Rows are points. Each copy is the shape, with its points in the same order, turned, moved and blurred by noise. Say if it was mirrored as well.

Shape (7 x 2):
[[ 2.0  0.5]
 [-5.5 -2.4]
 [-0.1  4.9]
 [-3.2  3.3]
 [ 5.5 -2.0]
 [ 1.6 -0.2]
 [-3.1  3.2]]
Copy 1 (7 x 2):
[[ 0.9  1.4]
 [-3.2 -5.0]
 [-2.8  4.6]
 [-5.2  1.5]
 [ 5.1  1.8]
 [ 0.3  0.9]
 [-5.3  0.7]]
Copy 1 is: only turned
Copy 2 (7 x 2):
[[ 0.8  1.9]
 [ 0.2 -6.3]
 [ 4.8  2.4]
 [ 4.6 -1.9]
 [-3.5  4.5]
 [-0.2  2.1]
 [ 4.9 -2.4]]
Copy 2 is: mirrored
Copy 3:
[[ 1.1  0.2]
 [-5.2 -4.1]
 [-1.3  3.7]
 [-3.7  2.0]
 [ 5.4 -1.3]
 [ 1.5 -0.6]
 [-4.0  1.6]]
Copy 3 is: only turned

Shape, 7 rows:
[[-4.2  0.4  6.0  0.7]
 [ 5.0 -1.6 -0.8 -4.7]
 [-0.8  2.2  2.2 -0.9]
 [ 4.0 -2.3  0.1 -1.9]
 [-1.3 -0.2 -6.3  2.1]
 [-6.8  0.4 -0.6 -4.0]
 [-1.6  1.4  2.8 -3.9]]
Copy 1 (7 x 4):
[[-4.4  4.1 -3.4  2.6]
 [ 3.8  2.4  3.4 -4.3]
 [-2.4  3.2  1.6  0.7]
 [ 4.0  2.3  1.8 -1.5]
 [-0.3 -5.0  4.5  2.1]
 [-6.9 -1.4 -0.4 -2.3]
 [-3.1  3.9  0.1 -1.9]]
Copy 1 is: mirrored
Copy 2:
[[-3.8  1.5 -1.6  3.5]
 [ 9.0  1.6 -1.3  2.6]
 [ 1.0  3.5 -1.1  1.0]
 [ 6.6  0.1  0.3  2.5]
 [ 3.7 -1.6 -0.4 -6.2]
 [-0.1  1.1 -7.7 -1.2]
 [ 1.6  3.8 -3.8  2.5]]
Copy 2 is: mirrored
Copy 3, 7 rows:
[[-1.0 -2.6  4.6  5.5]
 [ 5.2  0.0 -0.6 -3.8]
 [ 1.5  1.5  2.2  2.6]
 [ 3.7 -1.5 -2.2 -2.2]
 [-3.8  2.9 -3.0 -2.8]
 [-3.3  1.0  7.0 -1.0]
 [ 2.6 -0.2  4.9  1.0]]
Copy 3 is: only turned

Shape (11 x 8):
[[ 4.2 -4.5 -4.9  1.1  0.9  6.7 -0.1  0.2]
 [ 5.7 -4.6  3.3  1.7  5.2 -0.2  3.6 -3.3]
 [-1.3 -0.3  0.1  1.6  2.5  1.2  5.4  1.7]
 [-1.1 -2.1  3.5 -1.6 -3.1 -1.6 -3.7  3.5]
 [ 5.6  3.3 -3.0  3.7 -2.6  0.6  2.3 -1.8]
 [-1.4 -2.4  2.1  6.2  5.4  0.7  1.4 -3.5]
 [-2.6  3.9  1.2 -1.1 -1.9  0.3 -4.5  4.8]
 [-1.4 -1.2  0.6  3.2 -3.0 -2.4  2.3 -2.5]
 [ 3.3 -3.7 -4.1 -0.4  0.0  4.1 -4.5 -4.6]
 [-3.6 -4.3 -0.6  5.6  1.8  0.0 -2.9  4.4]
 [ 1.7 -4.5 -1.6 -1.1  4.8 -2.9  3.6  3.7]]
Copy 1 (11 x 8):
[[ 4.3 -3.5 -5.7  2.9 -1.7  0.9  2.5 -1.7]
 [ 1.3  1.8  1.9  5.4  5.8 -4.2  2.7 -3.9]
 [ 0.4  3.0 -3.8 -1.8  3.8 -3.6  1.7  1.4]
 [-4.0 -4.6  2.6 -2.7  0.2 -2.6 -2.0  2.9]
 [ 7.9  0.7  0.7  0.2  0.1 -2.9 -0.2  3.8]
 [-1.6  4.7 -1.6  5.2  3.9 -1.9 -3.0 -0.1]
 [-1.3 -3.2  0.6 -5.9  2.1  0.3 -3.8  4.6]
 [ 0.2  3.6  0.3  1.3 -1.7 -6.3 -1.7  4.1]
 [ 3.3 -1.8 -0.5  2.9 -4.7  1.8  0.3 -3.0]
 [-3.1 -2.8 -4.8  1.1  2.3 -3.6 -5.4  2.1]
 [-0.3 -0.9 -3.8 -2.2  4.3 -6.9  1.6 -4.1]]
Copy 1 is: only turned
Copy 2:
[[-2.2 -2.3 -1.3  2.5 -1.0  7.4 -5.0 -0.2]
 [-3.9  1.6  8.0  4.7  1.4  1.8 -0.4 -0.2]
 [-3.2 -1.0 -0.3  1.5  1.2  0.4  2.8  4.1]
 [ 6.0 -0.2 -0.6 -2.1  3.6 -1.7  0.1 -1.8]
 [-3.1 -1.2 -1.3  3.2 -6.4  0.0  1.2 -3.6]
 [-6.9  1.2  1.1  4.0  5.8 -0.1  1.1 -1.1]
 [ 4.0  2.6 -6.0 -3.0  0.9 -2.5  0.4 -0.3]
 [-2.2 -3.9  0.7  0.2  1.6 -2.4  3.1 -3.1]
 [-3.0 -0.7  0.0 -1.4  0.1  4.5 -6.6 -5.1]
 [ 0.2 -2.1 -4.4  3.8  7.2 -1.4 -2.3  0.5]
 [-0.7 -1.8  3.5  2.4  1.4 -1.9 -3.1  6.0]]
Copy 2 is: mirrored
Copy 3, 11 rows:
[[ 1.9 -2.2  5.6 -0.7 -3.1  6.8 -2.6  0.3]
 [ 1.2 -0.7  4.3  8.6  3.4  2.8 -2.4 -3.7]
 [ 0.6  1.9  5.7 -0.2  4.1  2.1  3.3 -2.2]
 [-5.6 -0.9 -1.5  1.3  0.8 -1.8  1.2  3.2]
 [ 6.6  2.2  0.0  0.6 -2.7  0.5  0.5 -3.0]
 [-1.5  2.3  7.5  3.6  2.4 -1.6 -3.1 -5.0]
 [-3.0  1.9 -2.1 -5.0  1.8 -2.0  0.3  3.4]
 [-1.2  1.0  1.9  1.9 -1.8 -2.9  2.3 -5.0]
 [ 0.2 -3.7  1.3  0.0 -4.1  3.4 -6.3 -2.7]
 [-3.7  0.3  8.1 -0.9 -0.7 -3.4 -0.3  2.1]
 [ 1.1 -5.4  5.9  2.9  5.0  0.8  3.7  1.1]]
Copy 3 is: mirrored
Copy 4:
[[-2.4 -5.3 -5.5 -6.4 -1.2  1.4  0.7  3.1]
 [-4.9 -4.3  6.3 -3.3  1.5 -0.7 -0.3  3.8]
 [-1.4 -0.3 -0.6 -0.4  5.8  3.0  0.6  2.5]
 [ 4.5  3.5  0.0  0.5 -3.4  1.7 -2.6  4.1]
 [-4.9 -2.4 -2.6  1.4 -1.3  1.4  1.3 -4.0]
 [-3.2 -3.6  1.8 -1.7  5.5 -0.1 -6.7  2.9]
 [ 2.7  7.2 -4.8  0.6 -0.8  0.6 -3.0  1.3]
 [ 1.4 -2.9  1.6  2.2  1.3  3.2 -3.0 -1.1]
 [ 0.6 -5.6 -3.6 -6.2 -3.7 -2.5 -2.2 -0.2]
 [ 1.3 -1.8 -4.3  2.1  1.6  1.7 -6.0  7.6]
 [-0.2 -1.7  0.5  0.8  3.3 -1.1  3.9  7.6]]
Copy 4 is: mirrored

Shape (14 x 9):
[[-2.0  1.0 -0.6 -1.4  2.6  3.9  5.6  0.5 -3.5]
 [ 1.8 -2.0  4.5 -0.8  1.8  1.6 -2.3 -3.5 -3.4]
 [ 2.7  2.4  4.1 -6.6 -5.1 -2.4 -6.5  0.0  0.3]
 [-4.5  1.2 -2.5  0.9 -5.9  7.5  6.2  1.1  3.9]
 [-2.1  4.5 -0.8  0.8 -5.2 -4.8 -0.8 -1.0 -1.5]
 [-2.2  1.2 -4.0 -2.3  1.9 -2.5 -3.2 -1.3  0.6]
 [-0.2 -0.4 -0.8  2.5 -2.0 -1.3  3.7  2.6  5.5]
 [ 1.9  1.9  4.4  3.3  2.3  3.5  1.5  1.7 -0.8]
 [ 3.4 -2.8 -0.6  2.1 -1.0  0.6 -3.7 -2.6 -2.9]
 [-1.2  3.5  4.9 -0.5 -5.0 -0.9 -2.3 -3.0  3.6]
 [ 2.2  4.5  2.2  2.3  3.9  1.2 -3.0  0.1  1.0]
 [ 0.2 -8.8 -1.9  0.9 -1.9  2.5 -1.3  4.9  0.6]
 [ 8.8 -1.1  2.2 -0.8  3.3 -3.5 -5.5 -1.3  2.2]
 [ 2.0 -0.4 -4.1 -0.8  0.2  0.9  1.0  2.2  0.6]]
Copy 1:
[[-0.8  0.8 -4.5  1.6 -0.6  1.9  4.2 -1.6 -5.7]
 [-1.5 -2.6  1.8  2.3  2.0 -1.1 -2.3 -5.5 -4.4]
 [ 3.6 -3.4  5.1 -5.9 -4.0 -2.5 -5.3 -3.6 -1.7]
 [-1.5  3.2 -0.7  2.9 -8.8 -1.1  7.0  3.4 -2.0]
 [-0.7  1.7  0.3 -5.8  0.1 -4.5 -1.1  1.0  2.0]
 [ 2.1 -0.9  0.1 -0.8  2.6  2.3 -1.7  0.6  3.3]
 [ 1.0 -4.0  1.6  1.1 -1.9 -3.1  5.6  5.3 -0.9]
 [ 2.1 -0.2  2.2  2.8  2.0 -2.0  3.4 -1.7 -7.9]
 [-0.1 -2.4  0.3  4.3  1.7 -4.9 -3.8 -3.4 -0.7]
 [-1.5 -0.8  8.4 -4.4 -2.1 -2.5  0.6 -1.1 -0.3]
 [ 4.7  0.5  4.5  2.0  3.6 -1.2  1.3 -1.8 -2.8]
 [ 0.0 -5.8 -2.3  6.3 -3.5 -1.9 -3.7  4.1 -4.4]
 [ 6.4 -8.6  4.2  1.2  4.6 -3.2 -3.2 -4.4 -0.7]
 [ 4.0 -2.0 -2.7  1.9 -1.1 -1.1  0.9  0.8 -0.2]]
Copy 1 is: only turned
Copy 2 (14 x 9):
[[-2.1 -3.4  4.5 -0.5 -4.6  1.9  3.7 -0.1 -4.9]
 [ 5.0  2.7 -0.8 -0.5 -0.3  1.4  4.4 -4.3 -4.9]
 [ 2.4  8.7 -3.7  0.4 -1.5  2.5  2.1 -2.4  5.5]
 [-9.3 -5.6  0.3  4.1  1.2  3.3  4.2  0.4  1.3]
 [-4.1  0.5 -3.5 -1.2 -4.1 -2.3 -0.9 -4.2  3.1]
 [-2.6  2.6  1.4 -7.2  0.4 -1.4  0.3 -1.8  1.2]
 [-3.1 -2.6  2.9  2.8  2.0 -1.7 -0.9 -1.2  3.6]
 [-0.2  1.6  3.6  4.1 -0.7  1.7 -0.3 -3.7 -4.4]
 [ 3.6 -0.4 -1.8 -2.2  2.5  3.5 -0.5 -5.3 -2.3]
 [-3.1  4.6 -3.9  2.7 -0.1 -1.6  3.5 -5.0  2.6]
 [-1.6  5.5  3.1  0.6 -0.2  0.8 -0.4 -7.1 -2.8]
 [ 2.6 -3.3  0.0  0.1  5.9  3.3 -1.4  4.3 -1.8]
 [ 8.3  6.1  3.1 -0.8  4.3  1.0 -0.4 -7.1  1.5]
 [-0.8 -0.9  4.6 -1.9  0.4  3.2  0.0 -0.7  1.5]]
Copy 2 is: mirrored

Shape (16 x 12):
[[ 2.7 -0.9 -2.6 -9.2 -1.7 -0.9  1.5 -1.9  1.9  2.8  3.6 -3.1]
 [-2.8  0.9 -0.8  3.0  0.0  6.2 -0.1  0.6  2.0 -2.4 -6.5 -2.3]
 [ 2.9  1.0  0.2  0.3  9.4  3.4  1.9 -0.4  1.6  2.7  0.9 -2.7]
 [-1.7 -2.1 -0.3  1.0 -1.2 -2.4 -0.3 -1.0  0.8  4.1 -0.6 -2.4]
 [ 2.4 -1.4  1.4  3.9  1.5 -2.0  2.0 -0.4  0.4  0.1  4.8  3.3]
 [ 0.1 -2.0 -2.8 -0.8  1.3 -1.2  0.1 -0.6  9.9  2.8  5.5  0.1]
 [ 2.5 -1.5 -1.8  3.6  2.2 -2.9 -1.2  3.3  0.6  1.2  4.5 -1.4]
 [-1.9 -1.4  1.0  3.5 -1.4 -1.7 -4.5 -1.8 10.5  3.8 -3.7 14.4]
 [-0.5 -0.1 -2.5  3.4 -1.4 -3.1 -6.5 -1.6  2.9 -0.3  3.5 -1.9]
 [-1.4 -0.4  5.4  2.9 -2.6 -0.6 -1.2  0.0  1.8  3.6  5.5  6.6]
 [ 2.6  0.6 -2.5  1.6  2.5  1.5 -1.9  3.7  0.0  4.6  5.0 -0.8]
 [ 1.9 -2.2 -1.9 -3.6 -0.9  1.6  0.7 -3.6  1.8 -2.2 -1.5 -2.5]
 [ 1.7 -3.1 -1.9  1.9 -2.8  1.1  1.2  2.2  0.5  0.6 -2.9 -3.3]
 [-0.1 -2.8 -4.4  3.3 -0.8  0.3  0.6 -5.1  0.0  0.8  4.8  0.9]
 [-3.5  0.0 -0.7  2.4  1.1 -3.8 -1.0  4.0 -0.1  1.8  4.6  4.3]
 [ 2.5  9.0 -3.1  1.7 -1.4 -1.2  2.2 -5.1  1.5  0.7  0.8 -1.7]]
Copy 1:
[[ 2.6 -4.6 -6.0 -4.4 -0.5 -6.1  3.7  2.4 -1.5  5.9  2.0 -1.3]
 [ 1.1  0.1 -5.3 -0.3  1.6  2.2 -5.6 -4.9  1.2 -4.5  1.0  1.8]
 [ 8.0  1.8 -1.5 -0.8  1.9  0.0  0.7  1.4 -7.2 -2.1  0.9  1.0]
 [-0.1 -1.2 -2.6  3.2 -0.7 -2.9  0.4 -2.4 -1.3  2.4 -0.2 -3.4]
 [ 1.4 -3.3  3.6  5.2  1.6 -3.4  2.3  2.4 -1.8 -1.1  1.9  1.4]
 [ 2.3 -3.0 -5.0  3.1  6.0 -6.8  3.5  0.9 -3.2 -0.1  6.1 -3.8]
 [ 2.8  1.7  2.3  3.9  1.7 -6.1 -0.4  2.3 -0.9  0.8  1.6 -1.7]
 [-7.0 -1.8 -3.7 11.1  8.7  2.6  5.2 -4.3 -1.0  1.6 10.5  3.3]
 [-1.3  2.7 -0.6  2.2  0.9 -7.0  3.3 -2.7  2.7 -1.7  3.3 -2.8]
 [-5.1 -4.8  3.4  5.3  0.1 -0.7  2.7  1.3 -2.8 -0.9  6.6 -1.3]
 [ 2.5  3.0 -0.1  1.9 -1.1 -4.1 -0.9  4.3 -3.2  0.5  4.9 -1.1]
 [ 2.2 -3.5 -5.1 -2.5  1.1 -4.4  1.1 -2.9  0.2  0.6 -0.1  2.7]
 [ 1.9 -1.3 -2.8  1.9 -0.1 -3.9 -5.3 -2.8  0.7  1.8  0.4  0.4]
 [ 0.3 -2.1 -3.3  5.3 -2.0 -7.1  3.3  0.8 -0.9 -3.1  0.6  1.5]
 [-4.1  0.4  1.5  5.0  3.0 -1.5  1.2  4.8 -0.5  0.2  1.7 -2.6]
 [ 7.0 -1.8 -3.5  2.0 -3.1  0.4  5.2  0.6  5.6 -1.9  3.1 -0.8]]
Copy 1 is: only turned
Copy 2 (16 x 12):
[[  3.1  -5.6   1.7  -5.2  -1.8  -0.4  -0.2   5.6   0.9   6.7  -1.2  -4.9]
 [ -4.7   3.7  -1.7  -1.4  -0.1   6.1   2.2  -0.5  -1.2   6.6   3.8   3.8]
 [  2.1  -0.2   3.4  -8.0  -0.2   6.7   1.1  -2.4   5.3   1.1   2.0   0.6]
 [  0.8   1.3   0.7  -0.5   1.9   0.6  -3.6   2.5   0.1   2.9  -1.2   0.1]
 [  2.2  -3.7   2.1   2.7   2.8   2.5   2.0  -0.4   5.5  -1.4  -2.4   0.8]
 [  0.7  -4.8  -2.2  -3.0   0.1   6.4  -2.5   5.2   5.7   2.7  -6.2   0.0]
 [  4.0  -0.5   2.0  -0.6   1.2   3.9   1.0   3.7   1.9  -3.1  -2.0   2.1]
 [ -6.0  -5.3  -1.9   6.1  -1.5   2.9  -4.8  -2.8   5.1   5.7 -10.9   9.9]
 [  1.7  -0.7  -5.3   0.1  -0.3   0.2  -1.5   5.1   1.7  -2.3  -1.2   4.0]
 [ -2.7  -4.0   2.6   4.3   5.3  -1.4   0.1   2.1   7.3   1.9  -3.8   4.0]
 [  4.4  -0.2   3.4  -4.3   1.9   2.6   2.5   3.4   3.5   0.2  -2.4   4.5]
 [  1.4  -3.8  -2.0  -1.8  -2.4   2.7   0.5   1.1  -1.0   5.7   2.5  -1.3]
 [  1.6   1.5   2.1   1.1   0.5   5.0   0.5   3.1  -3.2   4.8   2.0   1.1]
 [  5.0  -3.1  -4.7   1.1   4.0   1.7   1.1  -0.1   2.1   2.4  -1.7   0.2]
 [ -1.9  -0.7   2.0   0.4   3.6   0.2   2.0   1.8   1.7  -2.8  -6.8   2.2]
 [  2.7   3.8  -3.2  -0.1  -5.3  -1.0   3.3   0.1   6.9   4.2  -1.1  -1.2]]
Copy 2 is: only turned
Copy 3, 16 rows:
[[ 7.3 -0.2 -3.6 -0.5  0.8 -3.0  6.5 -2.4 -0.9 -1.9  4.1  0.5]
 [-0.4 -0.7  3.9  5.6  1.9  2.7 -3.0  1.3  1.1  2.7 -4.1  0.3]
 [ 0.2  1.6  2.4 -1.1  3.2 -1.1  0.9 -3.3 -6.1  2.1 -1.4 -6.7]
 [ 0.8 -2.2 -2.4  0.2  0.6 -4.8 -0.1  1.7  2.8  0.5 -0.1 -2.7]
 [-6.3 -0.6 -3.0 -1.8  0.9 -2.1  0.1  1.1 -3.6 -2.0  3.7 -2.9]
 [ 2.6 -1.6 -3.4 -2.4  7.1 -0.2 -1.8 -1.7  0.4 -2.0  6.7 -3.9]
 [-1.4  0.4 -1.2 -3.1 -0.1 -1.0  0.0  4.2 -1.6 -0.5  4.0 -6.3]
 [-7.6 -5.6 -4.3 -7.1 12.6  0.1 -4.9  1.9  3.8  1.8  1.0  6.6]
 [ 1.1 -0.3  0.8 -3.7  0.5 -2.2 -4.3  4.8  1.9 -4.7  3.1 -1.8]
 [-8.1 -1.8 -4.3 -4.7 -0.1 -2.2 -1.8 -2.5  2.7 -0.8  4.3  1.0]
 [ 0.3  2.4  0.2 -4.5 -0.9 -1.0  0.0  1.0 -1.5  3.5  5.0 -4.4]
 [ 4.2 -1.8 -1.5  2.9  1.5 -0.4  1.3  0.3 -2.7 -2.5 -0.5  1.7]
 [ 1.5 -3.7 -1.2  3.5 -0.9  0.3  0.5  4.0 -0.1  2.8  0.4 -1.8]
 [-0.2  2.0 -4.1  1.2  0.9 -4.7 -4.1  2.1 -3.1 -1.9  4.0 -0.1]
 [-5.6  3.5 -3.5 -3.7  1.8 -1.3  0.8  3.1  3.1 -0.3  3.6 -3.1]
 [-0.6  0.5  6.7  3.1  3.6 -7.2  1.6  1.0 -1.7 -2.2  5.2  1.2]]
Copy 3 is: only turned
Copy 4 (16 x 12):
[[-7.8  6.6 -1.9 -5.3 -3.0 -0.7  5.6 -1.8 -2.3 -1.1 -1.6 -0.9]
 [ 1.1  1.4 -4.7  4.4  0.1  2.4 -2.9  2.3  0.8 -4.9 -4.7  4.4]
 [-1.6  8.4  1.6 -1.2  2.3 -0.7 -2.8  3.7  3.3 -4.3 -3.4 -4.0]
 [-0.9  2.5 -0.5 -1.8 -0.6  0.5 -0.1 -2.2  1.5  3.0 -3.0  1.6]
 [ 0.8  0.7  4.1  0.2  0.4 -1.0  0.2 -1.3 -1.4 -0.3  1.6 -5.4]
 [-3.0  6.6  1.6  3.8 -3.2  1.5  6.1 -2.2  3.8  0.9 -0.5 -4.0]
 [-3.5  2.5  3.1  2.2 -0.3 -3.1 -2.1  0.1 -0.2  2.6 -0.2 -4.0]
 [ 8.6 -0.1 -1.9  3.1 -5.1  8.6  6.4  2.8  5.2  4.0  7.1 -2.2]
 [-2.2  4.9 -0.5  5.0 -1.5  0.9 -1.6 -3.8 -1.9  4.2  2.3  0.2]
 [ 6.9  2.2  2.6  0.3 -1.1 -0.2  4.8 -0.8 -3.6  3.7  1.1 -3.2]
 [-2.5  5.3 -0.5  1.5  1.2 -4.3  0.1  2.5  0.0  2.8 -1.3 -4.9]
 [-4.0  3.6 -2.9 -1.5 -2.5  3.2 -0.1 -1.9 -1.6 -4.5 -1.7  0.3]
 [-3.1 -1.4 -2.8  0.4 -2.7 -1.1 -2.0 -0.5  0.3 -0.7 -4.2  0.2]
 [-1.9  1.7 -1.2  1.2  4.1  1.9  0.9 -5.8 -1.5  0.2  0.5 -4.2]
 [-0.1  0.8  4.7  2.3  2.1 -0.8  2.9  2.3 -1.5  5.4  1.2 -0.4]
 [-0.9  5.0 -3.0 -0.4  2.8 -5.0  0.8 -3.9  2.0 -5.0  5.1  3.0]]
Copy 4 is: only turned
